Each row of a before or after table is a point. The points were changed in one or more steps. Then noise was added and the rows were shuffled. The steps act on columns, c1 being the first. What was done? A step turns or swaps two columns, mirrors them in a line or flattens them onto one, adds a multiple of one to another, or multiplies or shifts one. Angles are multiples of 10 degrees, from the lower column toward the higher: turns from -170 to 170, lines from 10 to 170 but not 90. Use the fewest steps. Two steps may share a column if one is a turn and the other turns, adds or multiplies; they go together, in the order done. Otherwise the lowest column goes first.
In the rows, zero is written as 128.

Before (14 x 2):
[[131  67]
 [106 156]
 [178 132]
 [106 118]
 [114 143]
 [140 124]
 [151 159]
 [107 152]
 [116 158]
 [111 151]
 [115 158]
 [116 143]
 [108 142]
 [247 147]]
After:
[[ 71 138]
 [147 118]
 [131 179]
 [151 249]
 [155 104]
 [157 114]
 [145 115]
 [126 138]
 [159 147]
 [153 117]
 [120 107]
 [158 115]
 [149 114]
 [137 105]]
Steps: swap c1 and c2

Before:
[[111 171 187 109 120 113]
 [177 167 108 162 104 130]
 [ 98  83 116 129 136 117]
 [103 148 150 164 114 111]
 [ 97  82 118 110 103 142]
 [ 87 159 118 217 115 120]
 [108 158 135 106 140 152]
 [137 168 116 102  95 128]
 [ 81 125 195 113 121 126]
 [119 168 121 162 140 110]
 [ 83  64 124 101  62 141]
 [ 77 141 182 201 131 182]]
After:
[[117  92 157 113 158 164]
 [148 134 158  99 101 100]
 [182 160 158 128 150  95]
 [120 152 133 122  90  95]
 [116  81 173  86 180 170]
 [186 130 184 134 140 129]
 [122 164  78  91 108 111]
 [116 162 114 118 167 112]
 [163 171 189  98  62 172]
 [119  83 158 133 125 141]
 [110 148 168  77  55 106]
 [129 163 146 151 141 132]]
Steps: turn c1 and c3 by -80 degrees; turn c2 and c6 by -30 degrees; turn c4 and c5 by -120 degrees

Before (8 x 11):
[[ 90 154  74 153  58 141  71 115  84 108 137]
 [188 106  79  99 163 111 125  65 143  67 123]
 [161 114 136  55 158  75  90 156 177 125 145]
 [193 137 131  48 168 137 144 144 110 112 163]
 [116 145 143 123 131 159 153 131 147 110 115]
 [ 86 143 158  65 134  96 116  84 156 123 137]
 [132 141  67 118 146  83 176 153  96 144 145]
 [103 108 111 150 110 134 115  88 121 125 150]]
After, 8 rows:
[[109 107 115 150 154 136 118 137 113 115 108]
 [ 91 122  90 154  97 138 185 177 140 107 144]
 [139 127 101 109 131 110 116 152 165 143 150]
 [172 101  80  71 139  57 150 105 165 110 135]
 [184  73 183 141 107 161 154 185 170 155 125]
 [126 132 155 148  78 161 211 145  80 140 146]
 [134 111 190 190 138 170 175  98 129 121 161]
 [188 149 119 171  85 149 108  87 125 115 148]]
Steps: turn c1 and c3 by 80 degrees; turn c2 and c10 by -100 degrees; turn c4 and c7 by -130 degrees; swap c5 and c6; turn c8 and c9 by -130 degrees
